Every row gives one point. Each copy is the shape, with its points in the same order, turned, moved and blurred by noise. Say if it was mirrored as well.

Shape (8 x 3)
[[ -5  18 -10]
 [ -2   5  -6]
 [ -1 -21  27]
 [ 17   2 -15]
 [  4  13  32]
 [ 19 -54  -3]
 [ -7  19 -21]
 [  9  18   9]]
Copy 1 (8 x 3)
[[ 11  10 -16]
 [  6   0  -5]
 [ -3 -16  34]
 [ 17 -17 -15]
 [ 24   5  27]
 [-14 -60  11]
 [  7   8 -26]
 [ 24   2   3]]
Copy 1 is: only turned
Copy 2 (8 x 3)
[[ -6  23  23]
 [ -5  11  11]
 [-11 -17 -18]
 [ 20  16   9]
 [-21  17 -18]
 [ 31 -38  -9]
 [  0  22  31]
 [ -6  26  -6]]
Copy 2 is: mirrored
Copy 3 (8 x 3)
[[-10  19 -13]
 [ -9   5 -11]
 [-11 -29  11]
 [ 14   4 -19]
 [ -7   1  25]
 [  9 -55 -26]
 [ -8  23 -21]
 [  1  11   8]]
Copy 3 is: only turned

Shape (10 x 4)
[[  2   7  23   4]
 [  5  -3  32  -6]
 [  0 -12   9  -1]
 [ 16 -23  23  15]
 [  6   3  11   1]
 [ 19   1 -49  20]
 [ 36  -3 -24  26]
 [  5  46  15  20]
 [  4 -20   4  30]
 [-11   5  30   8]]
Copy 1 (10 x 4)
[[-26   7  22  -2]
 [-29  -9  26  -5]
 [-16  -7   6   6]
 [-14 -14  30  21]
 [-11   5  15  -2]
 [ 37  20 -15  17]
 [ 35  11  16  20]
 [-18  47  31 -10]
 [ -8  -1  13  35]
 [-39   8  23   4]]
Copy 1 is: only turned
Copy 2 (10 x 4)
[[  9  -2  19  16]
 [ 14 -10  12  27]
 [ -2 -14   1   9]
 [ 13 -35  16   8]
 [  7  -3  11   4]
 [ -7  -4   5 -56]
 [ 14 -17  16 -45]
 [ 13  28  47   0]
 [ -9 -32  21  -7]
 [ -1  -2  24  24]]
Copy 2 is: mirrored
Copy 3 (10 x 4)
[[  8  -3   5   6]
 [  8  -9  14  -4]
 [ -8 -16  -1   3]
 [ 17 -32  -3   2]
 [  0  -3  -1  -4]
 [-24  -4 -60 -19]
 [  4 -20 -47 -23]
 [ 25  38 -12 -11]
 [  6 -20 -25  16]
 [ 11   2  13  14]]
Copy 3 is: only turned

Shape (14 x 8)
[[-36  -8 -18  -7  11 -16   1  22]
 [-32   6 -19  -8 -13 -25 -21 -15]
 [-25  -7  -4  -4  -1 -19 -19  30]
 [-33  21   1   4  30  11  -2 -15]
 [ 37 -23  29   2 -38  21  27 -51]
 [  5 -15  13   2 -39  16  17   4]
 [-35  12  -9  44  29  -9 -26   1]
 [-17  31   6   6   2 -20 -29  31]
 [ 11  37  -9  15  -5   7  16  -6]
 [ -7 -15  53   0 -54   6  39 -33]
 [  5  13 -11  -1  29 -30 -11   5]
 [ 38  28  28  14  13  10   3  -7]
 [-32 -10 -11   3 -19   1 -26  22]
 [-42   1  -5 -26   7   3 -30  -2]]
Copy 1 (14 x 8)
[[-26   3 -31 -12  23  29  12   8]
 [-40  16 -28   8 -12  17   2 -16]
 [-18   2 -35  -6   9  17  -7  19]
 [-28  39  16 -13  12  24  17  -2]
 [ 17 -30  42  12  -4 -29   3 -60]
 [  9 -31   5 -20  -1   0  -7 -26]
 [-27  27   9  13  -6  50   7  29]
 [ -7  27 -29 -13 -18  15  -2  32]
 [ 19  18   5 -15 -21  23  28 -19]
 [-17 -47  36 -19 -13 -38  11 -36]
 [  3  32 -23  18  10  13  24  12]
 [ 39  26  25   1  -7  -8  17  -1]
 [-25  -4 -27 -12   2  29 -26   1]
 [-42  33 -20 -12  17  11 -17  -8]]
Copy 1 is: only turned
Copy 2 (14 x 8)
[[-29 -32  -9  19  -2  -7  12  21]
 [-23  -7 -31  -1  -6 -29   6  -6]
 [-37 -17  -4  10 -15 -11   3  28]
 [ -5 -18   3 -10  39 -20  13  -2]
 [ 12  49  25 -14 -16  37 -11 -50]
 [-21  10   5 -10 -21  36 -24  -9]
 [-28 -30  22   9  18 -51 -10   2]
 [-22 -14   1 -20 -14 -34   2  40]
 [ 29 -18   6 -22   0  -5 -19   1]
 [-21  16  12 -43 -16  49  -5 -53]
 [  7 -14  14  10 -18 -29  23  26]
 [ 22  15  47 -25  -7  -3 -11  14]
 [-47  -3 -21   6  -4 -13 -16  16]
 [-36   6 -22  -2  26 -16  17  18]]
Copy 2 is: mirrored
